Each row of a before or after table is a point. The points were changed in one or more steps. Then noise was added and the rows were shuffled. The steps act on columns, c1 being the first. What was done? A step turns or swaps two columns, mirrors them in a line or flattens them onto one, adds a multiple of one to another, or multiplies or shifts one. Angles are multiples of 10 degrees, from the lower column toward the higher: turns from -170 to 170, lines from 10 to 170 but not 90. Use the fewest steps. Two steps may share a column if one is a turn and the other turns, adds or multiplies; they go together, in the order done. Otherwise the lowest column goes first.
(in the rows, 128 means zero)

Before (8 x 3)
[[ 49  69  97]
 [165 127 121]
 [ 65 186 119]
 [117 129  85]
 [120 163 122]
 [108  93 146]
 [164 134 156]
 [ 63 170 143]]
After (8 x 3)
[[119 164 116]
 [ 63 172 158]
 [108  93 163]
 [165 126 114]
 [ 48  68  65]
 [ 65 185 113]
 [165 135 186]
 [119 129  44]]
Steps: multiply c3 by 2

Before (12 x 6)
[[154 107 135 124 153 110]
 [ 27  82 115 102 104 139]
 [146 125 119 128 156 129]
 [148 108 183  83 157 113]
 [108 127 128 119 148 114]
 [140 107 124 101 158 101]
 [153 125 126 139  44 128]
 [150  97 114 146 112 143]
 [131 120 119 152 106 132]
 [121  98 124 143 160  82]
 [147 114 117 119 148  89]
 [100  80 112  93 124 134]]
After (12 x 6)
[[148 155 102 102 141 101]
 [118 128 113 121 137 113]
 [158  72 122  90 112 132]
 [137 122 144 150 107 131]
 [161 160 108 124 147 110]
 [146 148 200 139  81 126]
 [117   9 137 103 103 142]
 [150 155 101 138 138  84]
 [138 141  99 128 136 130]
 [167 116 136 145 105 144]
 [151 177 104 118 128  87]
 [154 152 127  84 190 111]]
Steps: turn c1 and c2 by 60 degrees; add -1 times c6 to c2; turn c3 and c5 by 60 degrees

Before (12 x 9)
[[135 171 158 174 173 149 122 129 129]
 [158 163 124 159 128 104 111 114 249]
 [152 144 145 115 119 149 148 146 222]
 [141 151 140 102 120 107 125 122  89]
 [142 153 119  92 133 136 106 156  88]
 [131  61 144  93 118 127 181 145 114]
 [127 101 121 120 126 130 107 152 115]
 [130  71 152  93 125 120 141  95  89]
 [ 80 161 135 106 182 130 118 145 133]
 [139 145 104  95 140 154 105  91 125]
 [142  99 140  90 228 120 144 116  94]
 [147 124  95 128 154 129 193 114 115]]
After (12 x 9)
[[108 155 115 112 135 158 119  98  90]
 [121 158 175 173 130 106  96 125 122]
 [112 117 154 136 112 153 101 109 220]
 [169 170 140 116 129 144 119 111 124]
 [119  94 146  98 139 151 135 140  79]
 [109 152  89 127 130 171 127 168 122]
 [146  47 152 103 129 153 146 111 116]
 [130  81 165  99 135 150 162 159  90]
 [ 96 154 122 129 107  87 106 141 247]
 [114 142 147  96 134 135 108 136  89]
 [121 124 118 125 130 136 164 105 114]
 [131  73  75 130 131 128  88 143 112]]
Steps: turn c1 and c7 by -160 degrees; turn c2 and c7 by -50 degrees; multiply c3 by 1.6; turn c4 and c6 by -50 degrees; flatten c5 and c9 onto the line at 100 degrees; multiply c8 by -1

Before (10 x 12)
[[174 148 125 146 160  96 107  93 116 134 146 175]
 [153 163 107 161 136 146 120  87 138  97 134 144]
 [156 117 156 132 112 116  95 109 149 106 110 111]
 [101 106 125 119  92 105 142 166 127 118 139 140]
 [ 99  88 119 141 129 135 121 160 172 103  80 129]
 [151 127 112 149  81 131 125 124  85 102  76 135]
 [114 114 121 130 135 137 157  56 113 151 116 142]
 [148 103 111 153 130  93 150 118 162 150 140 129]
 [158 115 123 120 101 159 142  78 179 167 176 172]
 [ 89 115 144 133 153 162 171 136  96 153  99 121]]
After (10 x 12)
[[166 224 108 167 141  47 122 160 113 149 135 113]
 [125 174 121 200 135 126 157 125 111 103 112 139]
 [112 151 117  94 127  79 120 142 134 152  78  83]
 [110 165 127  87  95 185 143 119 113 147 143 126]
 [153 162 107 140 133 252 146 152 133 121 141  93]
 [166 184 114 133  84  91 127 150 113 156  78 167]
 [105 175 144 122 157  61 170 128 126  92 100 160]
 [185 208 124 159 157 227 109 144  75 133 146 128]
 [168 177 158 145 114 135  95 128 150 155 113 111]
 [168 173 119 176 101  80 142 121  95  79 181  73]]
Steps: shift c1 by 10; shift c2 by 60; turn c4 and c8 by 90 degrees; turn c6 and c10 by -160 degrees; multiply c6 by 3; mirror c9 and c12 in the line at 140 degrees
